Each row is a point. Examples show where two turns around zero, p and q, send a point. Where does a point land after both, in the order given? Backwards means that the second turn is done in reverse. Each puzzle has new turns, and all numbers are rounded.

Turn p:
[ 16 -22] -> [ 11 -25]
[-31  14] -> [-28  20]
[-35   0] -> [-34   7]
[50  8] -> [51 -2]
Turn q:
[ 13 -22] -> [ 24 -10]
[33 32] -> [ 8 45]
[-10  23] -> [-22  13]
[-36 -33] -> [ -9 -48]
Where do these land?
p, then q backwards: [ 13 -21] -> [ -7 -24]
q, then p: [-53 -27] -> [-37 -47]
p, then q: [28 16] -> [19 26]
p, then q: [-18  28] -> [-28  18]
q, then p: [30  4] -> [26 16]

Turn p:
[-13  22  47  -6] -> [-22  25  42   2]
[ -1 -18 -62  39] -> [ 31 -21 -57  33]
[ 34 -10   2  20] -> [ 36 -15  12   0]
[-21 -32 -31 -19] -> [-23 -29 -37  -6]
[-16  12  34   4] -> [-18  15  30  12]
[ 16  25  10 -38] -> [ -5  24  10 -41]
Turn q:
[ -3  -1 -39   6] -> [  0  -1 -39  -6]
[  0  11 -13  14] -> [  2   2 -17  14]
[ -4  26  27 -50] -> [  1  48  36 -18]
[ 0 14  4 25] -> [ 1 -3 -4 29]
[-38   0 -25  31] -> [-36  -9 -36  19]
[ 45 -50  46 -26] -> [ 32 -37  59 -37]
Where do these land?
q, then p: [-36 -19  -8  11] -> [-32  -9 -21  17]
p, then q: [ 21 -29  15   7] -> [  5 -27  23 -15]
q, then p backwards: [ -1 -24 -32 -35] -> [ 20   3 -21 -44]
p, then q: [-10  -5  28  -4] -> [-21  -2  21   7]
p, then q: [26 77 -3 22] -> [54 48  4 42]

Turn p:
[-10  -1 -14  -3  -9  28] -> [ -6   4 -14  -6 -12  27]
[ -6  24  70  64 -33  17] -> [-34  25  80  45 -21  18]
[ 54  22  -2  -3 -29  -7] -> [ 39  19  17  -7 -40 -22]
[ 30  -3 -13 -50  22   3] -> [ 44 -15 -14 -40  11  -2]
[-17 -21  -3  25 -26 -14] -> [-25 -12  -7  32 -19  -9]
[ 25 -35  30  -7  38   9] -> [ 37 -31  19  13  35  15]
[-49 -17 -42 -44   3   5] -> [-29 -26 -58 -37   7  12]
[-37  15  -8 -14  27 -30] -> [-30   2 -15 -22  36 -24]
[ 10  17 -19  31   7 -11] -> [  4  34  -9  20   3 -16]
Turn q:
[ 12 -17   8  -6 -21  -8] -> [ 12  -9   9 -12 -24  -6]
[-20  44  17 -19   7  10] -> [-24  45   1 -14  18   6]
[  3 -31 -29 -16 -19  36] -> [  2 -32 -23 -16 -20  39]
[ -6 -16  22 -11  33  40] -> [-29 -21  25 -13  25  29]
[ 55  24 -15  28  14 -32] -> [ 62  13   9  32  22 -15]
[-80  -7  -3 -23  29 -82] -> [-50  -3 -39 -18  23 -99]
[13 10  0 48  7 32] -> [ 1  2 16 49  3 32]
[ 33  -5  20  -8 -21   0] -> [ 26   3  26 -15 -20   6]
[-12  -1 -20   7 -28   3] -> [ -2   2 -25   8 -26   5]
Where do these land?
p, then q: [  7  22  45 -14 -35 -35] -> [-14  10  32 -29 -31 -46]
p, then q backwards: [-30   0  25  31 -11  14] -> [-21   4  24  27   6  32]
p, then q: [ 19  16 -49  33  56  32] -> [ 33  32 -18  34  55  41]
p, then q: [-32 -48  22  25  -1  27] -> [-40 -37   8  36 -10  27]
q, then p: [ -8 -36  18 -12  45  34] -> [-12 -45   0   3  39  37]
q, then p backwards: [ -2 -28 -21 -17   8 -17] -> [ -1 -21 -11 -31   4 -19]
q, then p: [-13  13   3 -15 -13 -32] -> [ -6   6  -5 -20  -6 -35]
p, then q: [ 43  31 -17  -1 -41 -33] -> [ 41  39  -2 -12 -36 -35]
p, then q: [ 16  31 -27 -29 -10   9] -> [ 25  25 -19 -36  -4   9]

Turn p:
[-10 -10 -23  15 -21 -14 -31  -1   5] -> [-13 -16 -23  31 -11  -8 -21   0  -2]
[-20 -23  -4   6 -28  24   1 -40   3] -> [ -5 -17   8  27 -29  31   7 -31   6]
[  1  12  30 -33 -33  -3  -2  27   5] -> [-14  -9  11 -34 -38 -16   4  27  -1]
[ -9 -44 -23  -4  18 -11  11  11  -8] -> [ 14 -39 -16  -3  29  12  -1  -8 -17]
[ 50  -7  26   2  18  10  14 -45 -12] -> [ 59  31  23  -6  -8   7  -3 -29   8]
[ 31  45 -31  45  -2 -19  49  20  44] -> [  0  30 -48   2  29 -33  41  10  65]
[-31  -2 -59  17 -29 -25  -2   1 -30] -> [-25 -18 -52  39   0 -11  19 -14 -35]
[-39  -4  51  -7  38  -4  -9  -6  15] -> [-22 -12  64 -13  25  -5 -19  -9   3]
[ 22 -12   3 -52  26  17  -6 -21 -10] -> [ 22  13   7 -41  -5  31 -26 -19 -21]
[  3  44  30  11  13  24 -25  55 -11] -> [-18  34  26  -3   9  -9  -2  72  -7]
Turn q:
[ 14 -25   3   8   1  32  24 -17 -27] -> [ 19 -20   3 -19  -6  14  22 -26 -31]
[  8  10  18  27 -14  48 -28  -8 -19] -> [ 36  13  29  -4  -3  38 -14   5 -30]
[-29 -37  -3  20 -13 -28 -23  -7  30] -> [-11 -20  -7  27   0  -5 -52 -26  20]
[  8  -9   4 -50  13 -41   1  10  45] -> [-28 -15   5  -9  21 -44   1   8  55]
[-28  12   8  20 -37  28   2 -27 -11] -> [  5  13  12   1 -43  42 -12 -15  -9]
[ 10  16 -30 -34  54   6  12   4 -11] -> [ -1  20 -35 -33  37  -9  37   8   7]
[ 30  17 -41 -20  19  44  34  36 -20] -> [ 28 -12 -35 -25  11  15  59  40 -11]
[-36 -17  33  12 -36 -42 -29   2  -9] -> [-44  -6  22  22 -20  -6 -57  -4 -13]
[ 8 49 22 18 29 10 24 26  3] -> [-2 30 13 33 18 12 49 21 -5]
[ 13 -15 -14  -2 -16 -57 -16 -19  18] -> [ -4  -2  -8   8 -16 -56 -33 -11  18]
Where do these land?
p, then q: [-32  17 -62 -20  -2  15   9   3 -24] -> [ -4  14 -55 -23 -14  44  14  -9 -19]
p, then q: [-38 -19  -8 -20  24  12 -17   3  20] -> [ -7  -4   2 -21  32  36 -24 -18  -1]
p, then q backwards: [ 33  -3  -1 -32   9  34  14  12  24] -> [-11  15 -22 -32  -8  45 -15 -10   4]
q, then p: [-36  56  27  -1 -16 -16  15  40  21] -> [-47 -12  21  24  14  -3  38  43  33]
p, then q: [ 37 -12 -18   8 -27  -1   5 -22  16] -> [ 43  -6  -8   3 -26 -16  -6   1  22]
q, then p: [-14  12   8  -5   1   9 -28 -22  -8] -> [-17  27  13  -9 -15   5 -16   6  -6]
p, then q backwards: [-27 -12  -4  12  -6   2  20  -7 -63] -> [ 20  -5  23  39  13  10  37  12 -35]
q, then p: [ 68  12  18 -29 -14 -15  -3  62  19] -> [ 27 -50  10 -33  35 -51   9  46  10]
q, then p: [  5   0  25  -6  38 -26  -7 -20  20] -> [-13  16  24  -5  25 -25 -13 -32  13]
q, then p: [-17 -30  25  -5   5 -18  -8 -20  -2] -> [-13  -6  27  11  -4   0 -23 -30 -12]
p, then q: [ 21 -21 -11  97 -12   4  -1 -28 -21] -> [ 62   7   0  77  -5 -21  18 -25 -25]

Turn p:
[-32  26  -1   9  -8   6  42  22 -39  16  32] -> [-19  20  -1  18  34  41  22  14 -37  -6  31]
[ 30  -3 -11  -4  43 -38 -15  10 -40   8 -27] -> [ 49 -16  -3 -11  48 -35  15   2   1  22  -7]
[-32 -11   8 -23 -11  -7  13 -48  -5  61  19] -> [-49   4   0 -14  10  -4  -4 -58 -21  21  38]
[  2   6 -19 -41 -41 -55  27  13  58 -12  -8] -> [-54  46   1  11 -11 -46  16  28  50  14  -9]
[ 13  -7  -7  22   1 -12 -33   8  55  24 -74] -> [ -2 -48 -15   6 -17  -8   0  -8  65  46 -42]
[ 17   5   8  21  -3  29 -20 -11 -46 -13 -25] -> [ 47 -15  -1  23  -4  12  -2 -20 -31  -2 -25]
[-35 -10  18  23   7 -28 -25  -8   5 -41 -16] -> [ -3   1  14  -6  28   7 -32  -7  22 -26 -49]
[ -4 -22 -24 -20  21  58  31 -19   0  15   5] -> [  6  -9 -24 -15 -30  12  36 -32  -5 -29  42]
[-19  18 -32  13   5 -18 -21   1 -20  11  22] -> [ -8  -4 -36   2  36  -1 -22  12 -19   1   7]
[-29 -19   4 -28 -23   5  -2  22  12   1  41] -> [-44  22  -1 -35 -14   7   3  18 -22 -11   0]
[ 78 -23  36  31 -17 -17  23  -7  12 -59  15] -> [ 28  -9  79  37 -32 -43 -12  35   5 -33  -6]
[ 12  41  20  -2  26  77 -21  17   9 -12  15] -> [ 52   9 -14 -16 -49  59 -19  17  -8   2  19]
Turn q:
[  5   6  17  -4 -29  39 -16 -23  23 -25 -37] -> [  3 -11  24 -24   7  22  -5 -13  30 -54 -13]
[-36 -23 -33  -5   4  26 -40  17 -33  29  21] -> [-30 -12 -17  -6 -51  31 -36  23 -23  20  14]
[ 41  15  30 -25  69 -50 -27 -19  35  19  17] -> [-18  16  13 -42  84 -27   3   1 -26  51   2]
[-14 -21  28  52 -29  27   7 -38   8 -46 -19] -> [ -3 -31  36  33   0  -2 -12 -37  42 -52  20]
[  1 -12 -39   3  34  11 -24  46  -8  -1  14] -> [-13  -2 -17  16  -3  12 -25  47 -46   4   0]
[-17   2 -38  -4  16 -11  39  -2  -4  43  12] -> [  1  20 -42  24  -7  25  17  -5  -3  43   3]
[ 43  26   1 -33  18 -45 -14  -8  42 -13  61] -> [  6  20 -33 -46  61 -52   7  23  -8  14  32]
[  1  11   3   3   9 -22   9  31 -30  22  17] -> [ 11  15   4  10 -22 -17  10  16 -23  36   1]
[ 23   7   7 -16   9   7  25   1 -30  30  26] -> [ 25  15  -4 -12 -13   6  22 -14 -33  26  21]
[ -4 -10 -18   9 -35 -19 -24  -7 -18  -9 -21] -> [  6  -4  -5   1 -24 -15 -40  -9  20  -7 -24]
[-26   6  37  14 -30  10  -4   6  35 -10 -18] -> [ -7 -24  30  -3  -1   0  20  15  49 -20  -6]
[-47  34 -59  -4  37  17  -3  32 -70  19   7] -> [-35  63 -18  31 -64  30 -14  27 -45  20  -2]
[ -9 -35  31 -15 -35   3  38 -15   9 -44 -36] -> [  2 -40   2   8  -6 -17  34 -44  22 -47 -29]
[ 40  -6  34  25 -37   7  35 -22  40 -15 -45] -> [ 52 -25  28   9  38   3  20 -32  42 -34 -19]
Where do these land?
p, then q backwards: [ 18 -51  16   6   0 -28   7  31  -8  11 -15] -> [  0 -10  59 -15   6 -16  -3  28  19  -3 -13]
q, then p: [-28  16  35  24 -14   7 -19 -40  23 -20  27] -> [-37  23  23 -36  -8   7 -40  13  22 -19  17]
q, then p: [  2   2 -15 -37  -7  34  12 -55  -9  37 -34] -> [ 18  23 -33  12 -53   6  -2 -56   1  -7  20]
p, then q backwards: [ 20   7  -2  13 -34 -12  16  34 -27  17  15] -> [-5 -2  8 10 44 -4 10 46  0  4 13]
q, then p: [ 46 -26 -31  12  10  18 -19  15 -13 -34  16] -> [ 42 -11  -8 -10  19 -24 -16  22 -40 -21 -27]
p, then q backwards: [-10  66  42 -15 -21 -13  -9 -24  55 -20 -18] -> [-32  47 -32  46 -13 -20 -25 -33 -25  36 -30]
q, then p: [-34  -1 -26 -64 -16 -14  -4 -27 -53  25 -43] -> [-22  34 -52  42 -22  -4  10 -65   3  27 -28]
p, then q: [ 23 -21 -38  28  26 -33 -10  23 -13  26  17] -> [-14 -32 -28  23   8 -20  -2  12 -48  34 -11]
q, then p: [-53  26   9   6 -26  19   0  -9  60 -16 -13] -> [-29  13   3 -16 -31  33   5  25  61 -33  -1]
q, then p: [ 14 -16   4  31  40  12 -14  49 -34  10   4] -> [ 15 -29  26   2  22  25   7   9 -57  19 -21]
q, then p: [ 22 -36 -16 -31  27   3   6  32 -21  20  36] -> [  5 -12 -22   2  26 -19  39  -3 -61   0   8]
q, then p: [-21  34  20  28  15   9  35 -30  40 -55   9] -> [ -3  15  26   5  22  29 -34  23  48 -52  31]

Turn p:
[  4 -13   1   9 -37  14 -13 -45  -6  19  13  -7  11 -69] -> [-37 -20  24 -24 -43  40   9 -24 -21  -9  35 -15   6 -23]
[ 23  12 -33  21 -44  20 -14 -51  32  10 -53 -51  30 -32] -> [ -8   8   2 -17 -74  49  43 -53  15  14 -21 -32  29   7]
[-40 -14 -13  25   1  10  28  -9   3  49 -12 -36   5 -10] -> [-41  -3 -19  20  -3  -4  24 -15 -26  30  12 -18  45  15]
[  3  -5 -11 -42  38  -6 -23  59   2 -12  11  60 -14  21] -> [ 18  -7 -17 -10  34 -54 -27  35  25  -2 -20  30 -32 -45]
[ 12   7 -20  16 -22  36  26 -21  23  76  19 -22  18   3] -> [-21  -3 -41 -38 -31   3  43  -5 -18  37  39  -7  22  31]
[ 13 -12  40  18 -19   1  35 -16  49  29   9  -4  12   9] -> [-17 -30   2 -24   2   5  27   0  19  -5  23  11  23  60]
[  4  15  -7 -23 -62 -35  15 -27   2  31 -23 -48  15 -35] -> [  6  -6  22   7 -73 -13  38 -33 -20 -26  18 -26  35  12]
[  7  51  28  24   2   4   0 -20  -8  43 -20  -2  -6  -5] -> [ 15  20  17   0   2   2  17 -28  19  34  54 -13  11  12]
[ 14  20  -6  -8  18  12  36 -27 -13   2  20 -24  37   2] -> [ 13  12 -20 -12  16  16  44 -16 -35 -12   9 -15 -15  16]
[-19  10 -18  -2 -17   0  -8  23 -17 -58  26  33 -42  32] -> [  6  36  10  27  -3   0 -38  55  -1  -9 -20  37 -36  -7]
[ -4 -30   0   9  12 -33 -38  37 -43 -40   7  47  16  43] -> [ 24  12  -3   1  35 -17 -78  -8 -10 -18 -33  50 -12 -17]
[-20  -4   8  -1  17  18  31  49  -8 -37 -11  46   8  -3] -> [ -4   0  29   5  49 -14  13  24  -5  11 -34  46  -9 -22]
[ 31 -14  -4  14  45 -22  -5  58 -17 -40  16   5 -41   6] -> [ 49  -9  -6  13  45   9 -40  57   7  -7 -21   0  11 -29]
[ -6  -4 -24  -3   0 -29   1 -72  20   3 -22  -3  -8 -21] -> [-19 -11 -20  38 -34  29  20 -38  24 -29  16  -8  -2  -8]
[-30  11  27 -12  35  -6 -40  37  18 -28  32  -3   0  17] -> [-14  29   6 -14  46 -31 -36  27  23 -23 -17 -25 -13  -1]
[  7 -30  31 -44  33  15 -32  25 -36 -44 -12   9 -44  42] -> [ 31 -27  15  27  31 -22 -60  22   6  15 -38 -16 -62  -2]
Turn q:
[  8 -23  12 -53  36 -17 -17  72  -4 -10  21  11   9 -36] -> [  2  28 -38 -60  27  -8   5  44  14 -29  43  27 -23  -3]
[ 11 -34  -7  19 -14  63 -26 -35 -42   2 -37 -32  26 -22] -> [ 21 -11 -32  24  51  31 -41 -36 -41  22 -10  -1  46  -6]
[-26 -13  34  57   7 -29 -13  43   1 -36  47 -10  -8  28] -> [ 24 -14  40   3   2   1  28  67 -24 -61  -5 -21  -1  19]
[ 29 -17  33  26  47 -25   6 -10  25  -9 -38   4   0 -15] -> [ 23 -29  27 -21  25   4 -35  11  27  -3 -34  22 -31 -19]
[  5   6 -22  20  14 -35  27   1  17 -21  22   7  22 -12] -> [-21 -19  17 -10   2  -6  13  12  38 -27  -3 -20   7 -28]
[  4 -42  27 -37 -46   0  14 -24 -10  11 -11 -37 -22   4] -> [ 26   3 -31 -26 -17  25   3 -56 -29  -4 -20 -12 -16  30]
[-68  11  20  -9 -22  19  18 -56   9  11 -33  35  26 -16] -> [-24 -57  -7  -5 -57 -21 -32 -25 -40  33   1  15  22 -20]
[  1  36   0   1  48  -6 -54   3 -24  26  38  12  -6 -54] -> [-27  38  25 -18  31 -20 -53  39  -1  17  51 -23  -4   0]
[ 55  50  24  45 -13   7   5  24  -1 -19  30  18 -17  17] -> [ 28  45  65  42  -7   2   8   5  15 -37  12   9  -2 -20]
[ 30  -6 -14   7 -39 -34 -24  64  39  -4   8 -20 -14  12] -> [ 24  39 -34  26 -15  16  23  37  30 -40 -15 -21 -37   2]
[ -7  24 -18  -4 -12  -6 -25 -28 -31  56  10  24  34  16] -> [ 13   7  -1  10 -14 -35  -4  -6  -1  60  31 -41  26  -9]
[ -1 -17 -54 -18  14  25   9 -18  18 -31  -2  44 -23  15] -> [-34 -35  -6  25   0  23  18 -13  42  12  28  35   8  26]
[ -9  -3  -2 -13 -10  -8  26 -37 -20 -26 -72 -36  -4  19] -> [ -3 -37 -19  15  21 -25   6 -61 -20   4 -53  13 -18   5]
[-23  -8 -29 -18   2   4  37  38 -31  12 -12   9 -20 -44] -> [-44   3 -24 -19  19  20  29  -5 -26   9  28   8 -30 -35]
[-14  25 -17  -2  21  28  35 -32  18  29  10   9 -21  65] -> [-20   1  44  12 -29  -2  40 -12  12  55 -23  19  23  30]
[  6  10  14 -21 -33  14 -20  -5  37  10  19 -37  18  22] -> [ 16  37 -23   2 -38  -4 -10  -1   4 -10 -31  -9  30  26]
Where do these land?
q, then p: [ 33  -6   6  -2 -57 -38 -38 -42 -52 -21  50  18  16  35] -> [ 38   7 -30 -26  -8  57 -12   2 -17 -61   3 -32   4  70]
p, then q: [-12  57 -24  33 -51 -52 -35 -31 -57 -22   7  45  42  11] -> [-10  16  54  53 -35 -45 -60 -42   8 -23  68   4  19  -3]
q, then p backwards: [-22 -12   2 -51  48  29  15  42  32  35   0  19 -21  25] -> [ 10  18 -20  25 -39  60  32  14  33  13  18  44   4  27]
p, then q: [-28 -11   8 -38  -9   2 -11  33  21  11 -20 -32   3 -13] -> [ 12 -20 -26 -21  -3 -23   3  -1 -17 -15 -41 -26 -27 -11]
p, then q backwards: [ 11  12  -7 -50  52  -2   4  16 -19  13 -21 -36  -5 -10] -> [  3  -2 -13  26 -26 -50  -6   4 -42  17 -21 -15  32  19]
p, then q: [-36 -21 -28 -24  31  16  27  20  20 -28   0  -9   8 -10] -> [-31 -33 -10  -1  31  -3  17  12 -22   5 -23  15 -30 -33]
p, then q: [ 24 -18 -23  71 -29  -7  11   5  19  21  12 -35  -1  31] -> [ 25  17 -40  33  -8 -22  32   4  15  31  10   7  64 -11]
p, then q: [ -9  -7 -19  -6  57  22 -12  -9  19 -10 -12  -2 -15  -5] -> [-43  -2  -8   0  17  29 -11  20   1  19 -35   1 -11  -6]
p, then q: [ 56 -26  11  28 -14 -15  36  32   6   1  -7  22   6  -5] -> [ 48 -11 -20 -24   6  15   9  -3  34   8  31  38  20 -18]
p, then q: [-19 -26 -20 -43  27  17   2 -31  33  37 -36   9   3 -27] -> [-41 -51 -16 -24 -17  44   6 -12  -6   8 -28 -37 -12  -5]
p, then q backwards: [ 19  13  15  41 -38  27  11  -3 -19  -9 -28   3 -14  32] -> [ 16 -10  21  -1  13  40 -12 -19  15  35   0  14 -36  35]
p, then q: [ 32  59  -4  12 -57  11 -53 -17 -40 -19  56  18  39 -23] -> [-16  72   6   6 -31 -33 -31 -56 -21 -33  61  26   1  31]
q, then p: [-14  18  -8 -49  16   2  22  -4  44 -22 -13 -13 -45 -19] -> [-41  22   7  48 -20 -27  -8   5  32   8  -7  31 -31   2]
q, then p: [-17 -37  20 -28  32  26 -14  18   5 -18 -24  -9  -6 -16] -> [  7  -5 -28   5  11 -25 -19   3   2  16 -18  28 -39 -38]
q, then p: [ -7   0   6  63 -39  -8  28 -17 -50  17  32   4 -17 -13] -> [ -2 -13  41  -5  17  41  -1  -3 -57   8  19 -51  -2  28]
q, then p backwards: [-15   3  40 -23  38  12  29 -11  34   3  -3 -22  28   6] -> [ 10 -22  -8   7 -38  11 -14  49  23  -6  -5  16  40   6]
q, then p: [  4   2  24  66  -8 -40 -21   0   4  10   9  18 -21  -1] -> [ 22 -22  40 -15   5  17 -35  33   3  16  -4 -37  24  19]
